Each wall is flat, endless, passes through zero and stands at right angles to its row. A trip goes straight from one point to another. List the walls that it crosses, first one first.

Walls:
(1): [  1 -35]
(2): [-32  41]
(3): [ -4 -38]
(4): [-69  21]
(5): [-38 -30]
(6): [  2 -12]
(7): [-69  -4]
(8): [-13   2]
(9): [-32  81]
(10): [ 48 -27]
(11): [-39 -32]
Trips:
[-27  18] to [-27 -39] => 3, 1, 6, 9, 2
[63 28] to [49 29] => none
[-27  55] to [54 -1] => 7, 8, 4, 10, 2, 9, 6, 1
[ 68 -20] to [ 70 -62] => none

Walls:
(1): [103  96   6  59  46 -26]
(2): [-46  10 -56 -57 -40 -41]
(3): [ 14 -11   7  68   3 -19]
(4): [ 50  14  26 -64  13 -82]
(5): [-50  45  17  41 -30  19]
(6): [ 42 -26 -64 -23  26 -36]
(7): [-21 -29  32 -11 -18 -57]
(8): [ 13 -65 -25 -18  57  29]
(9): [ 50   6 -24 -28  25   6]
(10): [-31 -89 -31 -49  19  38]
(11): [33 68 -9 82 36 32]
Trips:
[ 21  67  -4 -41   8  32] to [  3   1  16 -20 -44   1] => 11, 1, 7, 9
[-20 -59 -56   9  -3  -3] to [ 16   3  76 -29 -51  39] => 3, 6, 2, 5, 8, 4, 10

Walls:
(1): [ 42  27 -35 -19  42 -23 -26  25  55  15 -22]
(2): [ 16  16 -21  19   6 -24 -19  26 -80  70  60]
(3): [ 58  65  41 -17  38 -31  40 -16  61  12 -38]
(4): [  7  -1 -37  -8 -26 -65  65  31  25 -24  -2]
(5): [-81  12 -58 -27  -9  31   3  67 -41 -12 -42]
Trips:
[-82  -8  44 -31 -21 -76   6  23 -10 -26  19] to [-55 -25   6   3 -28 -36  39  31  34 -35 -40] => none
[-14 -57 -78  18  23  53   9  -8 -20   4  49] to [-74 -24 -19  40 -48   2 -16 -63  57  24 -47] => 2
[  19  -46  -29   71  -29  -68 -105   -5  -30    7  -35] to [ 20 -23  48 -12 -38 -13  37  13  -6 -13  52] => 1, 4
[-37  21  28 103   1  50   6   4  15 -47 -35] to [-12  -1  -7 -42 -10  13  43 -20  -6 -29 -51] => 3, 4
[-32  44  20  23 -45 -19  19  38  95 -59  38] to [ -2   9  18 -60  54  -5 -39 -16 -69  48  52] => 2, 4, 3, 1
[-38  30 -44   6 -61 -32  -2  20 -26  76 -18] to [-35  98  30 -19  -2 -78  69 -35  -9 -63   3] => 3, 2, 5
[  8  64  28  41 -13  11  51  -9  -3   7  31] to [ 44 -80  20  -9   5  11  32  39 -44  30  49] => 3

Walls:
(1): [-19  65 -70   7  13  -5  29   3  46  30 -12   5  22 -42  -2 -33  19 -36]
(2): [   2 -104   -3  -32   45   11  -55   54   23   15    8  -41   14   26
  -82  -55   -9  -19]
(3): [-83  -6 -11  32  28 -27  -5 -70  37 -18   1  32  17  -4  19  18   8  12]
(4): [  1 -30  14   3 -37  16  77 -46  93  -2 -17 -13 -40 -22 -55   9  -2   0]
(5): [-17 -37 -50 -20 -43 -21  65  98  16 -24 -19 -42  -4  -1 -42 -30 -35  42]
(6): [ 29 -26 -51  46  45  28  38  72 -35  20 -25 -21  38  17  26 -36  10  18]
(7): [ -2 -33  41  77  23  64  26  24 -14   6 -87 -12 -19   4 -38  33 -11  60]
(8): [-18 -54  13 -20 -38  82  36  21   0 -14 -53 -25  60   5 -17  -5 -13  21]
Trips:
[-47  13 -41   5  57 -49 -10 -10 -17  37 -67  80  13  48 -26  -5  12  52] to [-31  50  46   8  -3 -25 -34  10   7  19   0 -56 -17  13 -10 -10  28 -28] => 2, 6, 7, 3
[ 25  20 -18 -51 -28 -78  20  -1 -65  41  17 101 -17 -30  15  -1 -14 -34] to [ 30 -16  33 -85  25  26 -42 -19  35 -21 -17  75 -11 -13  77   2  56  12] => 1, 3
[ -5 -44  44  72   3 -55 121  67  37 -19  -7 -22 -22  23 -38 -17 -22 -60] to [ -4  -4 -33 -25  43  28 -29  -4  19 -10 -21 -14  77   7 -30  -7  40   4] => 3, 4, 5, 7
[ 18  35  25 -57  58  10  69  13   7  29  -1 -16   8  54 -16 -45 113 -39] to [ 54  23 -18 -53 -30 -20 -64 -33  64 -66  11 -32  -2 -34   8  27 -17   9] => 6, 2, 1
[-52 -12 -80  21  -1 -31  21   5 -17  33  -4 -20  27 -16 -48  13 -52   6] to [   8  -39  -57   57    5   45  -39   36  -13 -111   39   78   33  -49
   42  102   58   26] => 4, 2, 1, 5

Walls:
(1): [ 37 -72   9   9  83  12  26 -14  29 -17   0  18   8  22  10  21 -53  12
 -13  16 -37   6  -4  13  62  12 -30 -67 -79  -7  12  33]
(2): [ -13    1   34   19   19   -5    5   15   25  -10  -35  -15  -14   -2
   -2   68  -11   34  -20    0   15 -117  -21    4  -48   38  -10   -8
  -10   -1   30   42]
(3): [-36 -26  87   7 -40 -21  21  51  -2 -36 -45  29  44  35 -31 -75 -22 -32
 -59  14  39  73   3  14 -17 -25 -14 -31  26  77 -47 -28]
(4): [ 16  34 -37  21 -26  44  73  14 116 -53  -8  51  12 -39 -46  -1  28  24
  61 -11   8 -25 -11 -50  65 -24  31  19  65 -17 -10  18]
(5): [-19  33  -3   6 -35 -59   5 -20  -2 -11  55   9 -34  23 -13 -58  95  15
  -6 -60 -10  38 -24 -21  -9 -43  28  27  39  23 -51  53]
(6): [ 51  -2  20  59  20 -25  15 -24  21  10 -11  43 -16   7  44  57 -16 -12
 -31  12  23 -74  13 -24  -9  28  34  -9  59  -2  -8 -80]
(7): [-21 -11   1 -13  49 -23  -5  28  18   2  16  -8 -60   8 -16  34  16  12
  -1 -57  31 -33 -23  24 -17 -35  23  53  14  10 -19 -41]
(8): [ -7 -32  13 -17  -1  33   2 -32   7 -13  27 -15  17 -34 -30  -2 -49  31
  85  21  21   6  -8  -8  54 -77 -25  -6   9 -70 -62  96]
(9): [  3  48  59 -26  -5  -7  11  22 -12 -61  48   2   0  68  24 -36  26 -25
  36 -24  19 -61  13 -45 -14  73  16 -50 -47  -6   2  -6]
(10): [  32  -10   14    7  -24  -40  -38   10    8 -108  -98   27    9    5
   28    9   43  -19   33   -5  -27   -4  -30    8   26   14  -16    2
   24  -32   30   47]
Trips:
[ 17 -11 -21  18  72  33  11 -71  -6  47  -1  22  60 -64 -59  -4  -3 -17
  -8  -5  24   6  42 -14 -43 -14  59  61 -36  59 -29  -7] to [-14  27 -43 -43  36 -62  -3  17 -21 -31   7 -11  95  -5 -42   8  33  12
 -31 -30  28  50 -48  30 -30 -13  23  13  -2  -3 -48 -44] => 3, 5, 4, 6
[  9 -32  33  -2  17  38  -1   6  41  19 -24  20  29  42  78  -3   2 -18
 -33 -41   9  11 -36  54 -37  25 -73  18 -14   8  12 -39] to [ 35 -42  47  20  14  43  36 -53  -2  28  25 -28 -40  15 -23 -25 -49 -28
 -50  18  45  35  62  46 -53 -12 -89 -31  20 -32  47  31] => 9, 10, 7, 8, 6
[ 28   3 -12  -6  31  43 121   5  10 -53  13 -49   8  63   3  36  -3 -28
   8  28 -34 -40 -26 -54  45  -9   5  18 -65  -6  49  22] to [-15  38 -37  48 -44 -19 -55  23 -46  25  -9  -7  -1 -37  28   4 -18 -41
  23   0 -18  71 -39  -7 -48  -7  13  12 -38  81 -10 -40] => 8, 10, 2, 4, 1, 3, 9, 5

Walls:
(1): [  7   0  39   8  49  36  23   8 -12 -32 -26  11  -3 -85  38 -19  -5 -29
  52  -3 -43 -12   4 -26 -18  10  24   7  -2   3  17  -3  45  14 -15 -21
 -22  -4 -12 -63 -23   4   4  -8 -14 -34  -3   2]
(2): [ 50  -6 -18 -17  23  -6   0 -12 -27  16   0  -8  -9 -17 -11  -6 -14   1
  71 -20   5 -41  -2   9 -11  10  30 -17 -10 -20  15  53  13 -26 -21 -49
   9 -24  56   0 -18   3   6   5   7 -22  18  -1]
(3): [ 16  23  29  -5  27   5   4   2 -19   9  -1 -62   1  29  45  37  -5 -31
 -30   7  36 -33 -44 -16  29  13  16 -24 -13  16   9  33  -4  31 -42 -10
  13 -25  47 -29 -40 -20  53 -44  13 -22 -31 -25]
(4): [-65 -58 -53 -21  -7  77 -39  -6  33   8  31 -51  37  20  31  25  10  43
  22   6  12  37  35  -1   9 -28   9 -26   2 -31  33   4   5 -46  -6  28
  46  49  -5  28  11  42 -27  22 -10  11   6  -9]
(5): [-29  30   1  29 -15 -43  27  -6  30   0 -18 -17 -14 -64   1  -3  -8  35
  31  20  17  18  40  18 -31 -42  47  14  -4  12  41  29 -12  54   4  31
  22 -32 -36  -8  30  19   7  -5 -33  12 -25  -5]
(6): [ -1 -13   5 -29 -16   7   7  -6  34 -40   3 -40  -5  44  13   1   4  26
 -19  60 -27   6  18 -44 -16  26  12  -4   1  27 -18   4 -38 -26 -18   4
  -9  30  -7  34  24  12 -49   8 -81  14  27 -21]
(7): [ -25  -23  -12 -121    2    1    2  -11  -11  -12   22  -27    9  -19
   32  -10   22   39   35   47  -14   42  -31  -27   10   16   60    9
    9  -41   28    1    6  -53   -6   45  -23  -21   17  -29   14  -30
   -5   45    2    9   21   -8]
(8): [ -2  28  21 -18  15 -13 -32   6  26 -74 -10 -49  12 -10  -1  29  13  12
  34  -4 -49 -15  34  57  42 -32   7 -14  39 -11  15  22  21  53  30 -49
  38  10  20 -43 -33   7 -51 -26 -48  19 -46 -26]
Trips:
[-14   1  31  -7 -38  -1  -5 -22 -48  -4  26 -33  27   5  -5   0 -44  10
 -10  38 -31 -16 -69  26  11  35 -28  -3 -31  -2  29 -55  -5  13 -43 -23
 -38 -15 -20   5 -27  -1  27 -34   3   1 -26  24] to [ 73 -25  26  10 -21  43  22 -48  45 -13 -35  12  13 -12 -10 -77 -36 -31
 -11 -41 -10 -14   7  16   6 -27  28  20   7 -14  -3 -47 -54 -33   8  11
  11  -5   8   3   5  51   9   4 -36 -14 -12  -2] => 7, 6, 3, 2, 5
[  7  -6  52   5 -21  -1  22   8  -9  56  -3  38  48 -16  46   2 -88 -57
 -30  30 -57 -25   6  75 -41 -24  43  -4  -4  69  -3 -27 -31   3 -12 -21
 -22  30  -5 -13 -73 -43 -19  28  39   6  35 -18] to [-14  -8  41  -7 -13 -52   9 -37  22   1  -4  44  -2  69 -12  -8   5  45
 -27 -27 -39  -3  18  -7  59  -5 -18  54  39 -24  11  59  17  28  46  -4
 -21   8  78 -19  43  19 -34  14 -51 -26  33  -1] => 8, 3, 6, 1, 7
[  1 -16  28  -4  35 -63 -35  44  41  12 -21  26 -38 -11  17  -7 -64  -7
 -20 -31  13 -19 -62   4 -10 -18  22  22  13  21  -3  74 -19  15  -8  -7
  23   4  31 -28   3  49  61 -34  18   5  -2  37] to [-15  27  26  49 -30  20 -40  29  16 -15  21 -44  13   1 -49  31 -60 -20
 -42   1  20  36   0  33  14 -31  13 -19  23  80  35 -29 -30  31  67 -33
  -2 -49  -9 -40  -6  38  65  -3  14 -16  24   1] => 8, 1, 2
[ 15  -6  69 -20 -27 -11  56 -52  24 -43   2   7 -37  -3 -26   2  62 -20
  37   6 -35 -15  63  33  -1 -11   6  54  19  20   5 -22  17 -31 -32  -3
 -44  -7   6  11   0  24 -11  38 -15 -28  30  16] to [  7 -10  15   0  39  15  26 -30 -16 -23 -49   8 -63 -13  -4  19   8 -23
  30  36 -41 -40  -9 -15  17   5 -11  -6 -60 -18 -22  10 -57  27 -37 -52
  28   2  24 -23   5  60 -21 -42  12 -46 -38   7] => 7, 3, 5
[ 64  38  27 -35  -9 -37 -21 -64  -5  45 -26 -20 -19  54 -46  28 -10  58
 -13  43  -6 -12  -8  -7  35 -36 -16  -2  31 -28 -30  38  35 -58  -7   4
 -14  27  10  21 -17 -20  26  20  28  15  12 -18] to [ 35 -25  41 -44  -5  14  34  -6  36 -35  28 -16   4 -11  51  29  21 -18
  16 -10 -36 -15 -26 -18 -30 -48  52   7   9  37  10  19  -7   2 -34  -9
  -3  47 -49   5 -47 -11 -48  37 -29   1  33 -17] => 8, 4, 1, 5
[-52   1   0  56  49  51 -25 -15 -33  43   2  20 -39   3 -28  31 -61  -8
 -28  20   4 -34 -13 -20  -6   6  29  -7 -10  38 -12 -14 -41   1  42 -39
 -13 -16   7  36 -19 -18 -22   8 -15  14  -2 -80] to [-28 -16  16  20 -29  18 -30 -13 -86  -6  40 -52  53  38   4  14 -16  16
 -13 -28 -25   4 -56  16 -60 -69  -1  45   0 -32 -17 -18  75   7 -13  -3
   9 -63 -77 -27  49  -9   4  31 -52   4 -60  12] => 4, 6, 5, 8, 3, 1, 7

Walls:
(1): [-21 -44 -14  14 -22  14 -22  32 -21 -31 -71  18  27  -9  42 -13  -6 -55
 -10 -10  19  12  -2 -18 -56 -56  30  17  16   1 -56  18  57  46 -23 -73
  12   9 -11 -50  18  -8  -2 -98 -46  25  -1  -3]
(2): [  3 -25  11  47 -21  18   4  30  -5  33 -32  -3  29 -27  35  47   0 -57
 -11 -17 -23  40  15 -10  25  86  18  77   4  29 -62  11  77  -7  18  23
  -1  28 -20  15   5  30 -64 -21 -58 -26  32 -10]
(3): [  1 -35  49 -27  17 -59 -38  -1  18  -9  20  59 -61  -5  11  32 -33  15
 -46  27   5   8  11  -5 -24  24  34  46  27  12  -8 -32 -45 -25 -28  49
  -6   4  -1 -16  50 -35  -6 -45 -13 -45  34  30]
(4): [ -8  10  19  32 -53 -18  56 -46 -66  47 -62  12 -16 -10   3  27 -53  -9
  16  63  62 -31  10  31 -47  -7  26   9 -26 -17 -20 -12  83  14  89 -67
  -4  34 -21 -17   9  10  -9   0   1  -4  12  -9]
(5): [ 12 -20   3  -3  -8  22  32  16 -10 -31 -14  29 -32 -36   3  23 -22 -33
  27   8  20  13  -5 -23  18 -17  15  36  66  15 -17  67  35  11 -68   5
  -1 -29   9  -6  -3 -11  26  19  19   7 -11  31]
(6): [ 35  13   0  46 -12  14  24 -11  -1  31 -17 -10 -44 -33 -61  -1  -5 -35
   4 -46  20   5  -6  56 -32   8  54 -28  -4 -55 -30 -23  31 -46  -8  10
 -24 -10 -20 -24 -24 -16  -9  25   6 -52  23  -6]
(7): [-48  50  43 -35   5  13  21  36   5  30  74  18  16   3  54  33  -7   6
 -10  -1  12 -14  -9 -44  49  11  38  25   5 -74 -44  32  26 -47  19 -39
  -2  44   1  24  48  32  11 -14   5  27 -25 -66]
(8): [ 17  73 -23 -54 -33 -33 -20 -56 -11   1  -6  -6 -40 -44   9 -26   9  31
 -13 -17   7  25 -30   3 -32 -27  17 -11   2 -22  12  25   5  30 -69 -32
  -7  -1  -6  41 -48 -21  36 -47  25 -48 -59  22]
(9): [ -13   31   32  -48  -48    2  -20   16   27   16   38  -33  -10   -2
  -48  -10    1    9  -71  -20   32   14  -35   15  -13   35  -30    2
 -100    9   24    4   -1   11   31   -5  -17  -25    0   10  -17   20
    6   48  -30  -28   -6  -14]
(10): [ 36  21  47   7  79   5  16  23  62 -15  44  -9  18  60 -10 -37  19 -24
 -27 -41  -5   9 -42  37  13  79  19  44  15  75  -7  -4  31  74  41 -19
   6  60 -64  14  -8 -27   1  -6  49   1 -25  10]
(11): [-22 -24  17   5  54  34   5 -41   5 -78 -28 -34 -16   4  10 -38 -31  65
  33 -17  22  43  70  55  -2   5   7  15   0   1  37  10 -19  59  16  37
 -28  66   9  48  -2 -45 -70  -9   1  -5  35 -37]
(12): [ -2  -3  29   3  17 -20  44 -43  36  38  34  34  -7  -3  25   1  25 -14
 -23 -33 -31   3  15 -19 -10  11 -41 -20  29  -6  -6  25 -39  22  -1  -8
 -19  -2 -10  27  -5 -13  -4  34  33   6 -43 -12]
Trips:
[  2 -39  16  -2 -50  -6  13  -2  -3  30 -12   3  11 -18 -20  -8  45  -8
 -44 -15 -14  62 -32  40  35  26 -26  23   8   6  -9  16  40  -2 -12  -4
  58 -16 -12 -12   6  21  35 -36 -18 -15  15 -16] to [  6 -42  20 -37 -31  -1  76 -31  42  12  48  32  43   1   8   0  -3  68
 -12  34   7   8 -33  24  -9  10 -79  24  -5  13  25 -20  13  34  71 -41
 -58 -35 -17 -70 -30 -18 -34   6 -20  19  44 -36] => 4, 8, 12, 5, 6, 1, 11, 2
[-16  17   2   9   2   7 -21  -8 -34  12 -39  10 -12  -3 -37 -28  53 -11
 -25 -39  37  40 -16  15  60 -13 -51 -13 -32   2  28 -25 -12 -17  34 -31
  36  20 -21  40  -8  -9 -29  31 -18 -31  41  22] to [-25  14 -57 -74 -47 -28 -14 -33 -30 -18 -33  73  -3 -17  29  22 -22   1
 -15  31 -22 -31  23  33   3  31  -7  31 -12 -13  22  34 -48 -18  17 -33
 -25  20  10   2 -59  50 -35 -18  35 -44  33 -23] => 8, 10, 6, 3, 7
[ 49 -42 -25  -3 -38 -41 -49   5  51  -9 -30   1 -39  28 -61 -74  56  -3
   6 -75 -70  35 -11 -30  24 -35  37   3   0  10  30   2 -31 -12  36  -8
  24  -8  45  -1  23  23 -13  19  -5  13 -17  34] to [-21 -12   7 -43 -24 -23 -23  -7   0 -17  29 -31 -38 -12  22 -52  50 -35
 -32  11  -9 -49 -23  39  -6 -36 -31   0  45 -47  -2  16  44  38 -39  -7
 -49 -68 -30  -3  33 -14  32 -24 -33  53 -30 -42] => 6, 1, 10, 5, 7

Walls:
(1): [  4  10  45 -22   5 -18 -61  -7  20 -77  -9  22  42  10  61 -12 -21  -2
 -14  -8  14 -65 -47  38  61  69 -65 -25  70   8  48  26 -68  35   4  59
  16   7 -15  35   4  10   0  46   6  86 -50  29]
(2): [-64  -7  45  -2   4  27 -37 -75 -25  25   7 -59  28  29   5 -24 -25  23
  73  13   7 -24  23 -28  -5  30  10 -63  11   6 -49   9  22 -50 -18  69
 -70 -22   5 -14 -16  50   7 -15 -40  -2 -28 -35]
(3): [  7 -96  30  32  22  -6 -37   7   7   7  16  37  52 -46  38  74 -51 -47
 -24  13  11  30  25   2 -19  27  48 -14  40  -7  88  33 -17   5  20  65
 -67  -3  33  17  30 -20  33  28  -4  93  42 -76]
(4): [-10   9   6 -67 -25 -21  39  10  25   8   4  31  11  28  13 -43  41   4
  54 -45 -29  18  32  24  88  14  28 -13  -6 -62 -46 -33 -23  33  42 -18
 -26  32  52  -4  25 -36   1 -12 -48 -18 -30 -12]
(5): [   8   -8  -14   32  -10  -27  -48   23  -55  -83   71   72  -40  -26
   -8  -12   -2 -100   18   62  -15  -20   37  -12   40  -31   13   12
    3   33  -35   31    9   79  -39    2   70  101   21   -4   -6   41
   63   21   -2  -23    9   11]
(6): [ 29  22 -33 -74  26   7  -4  26  28   0 -28   9  10  40  39 -27  63  -5
 -24  84 -36 -38 -16   5 -24 -81 -24 -24 -30 -64   9   2 -56  23  -8   5
  33 -58  47  20  24 -63  77   9  20   5 -28 -32]
(7): [  10   62  -26   38   -9   42   66   55   86  -42   25   -2 -117   10
   38   -1  -23   18    3   39   -9   82  -41  -68  -22  -51  -39   31
  -32  -42  -75    0   53  -64   14  -33  -88  -65  -10  -48  -25  -13
    8  -68  -38 -116  -97  -36]
Trips:
[-33  -5 -29  12 -29 -74  88 -11  -5  10 -11 -18  10 -45 -16   7  74 -40
  40  35  53 -99 -47 -24  27  -7 -32   3  16 -63  12  72  22 -20  34 -30
   6  49  19  36 -45  72  -9  33 -23 -13  14 -33] to [-52   5 -20 -23   4   6 -31  18  43  38  84  27  -9 -26   3   8 -80  21
  34 -43  67  -6 -16  11  35  49 -18  77  45 -12 -18  39 -13  -7 -31  -3
 -32 -38 -31 -47 -57 -21 -17  14  43   1  25  15] => 4, 7, 5, 3
[-28  61  37   7 -45 -45 -48  36  13 -49 102 -73 -20 -27  23  -7   8 -16
  28  50  23  47  -1  35  87 -12 -13 -20   3 -88  40  15 -56 -83 -16  42
 -31  80 -12  69  62  40  66  -2  -4 -34  46 -56] to [-72 -78 -23  29 -13  12   8  30  25  11  -6 -20  20  47  25 -21  12   2
  55 -90  23 -61  27  56 -48 -44  11   5 -34  29  27  10 -62   1  22  12
 -32 -21 -47  37  83 -30 -28  51 -15 -41 -30 -47] => 7, 5
[-14   9 -78  27 -24  -2 -57 -51 -15  -9  -7 -53  18  66 -31 -14  54  38
 -50  12 -82  -5  -8 -25   1  15  53  44  94  -5  23  -2 -90  24   5 -22
  58 -22  -2 -70 -57 -50 -13  11 -11  67  44 -74] to [ 10  15  34 -45  23 -55  47  67  14  24 -73  -4  -4   7  -9  26  43  -5
  14 -19  18   3 -52  15 -37  -2  40 -67  -6   3 -66  49 -14 -20  -9 -69
   4  95 -68 -30  41 -65 -65 -21  27 -38 -16  35] => 3, 4, 1, 7, 6
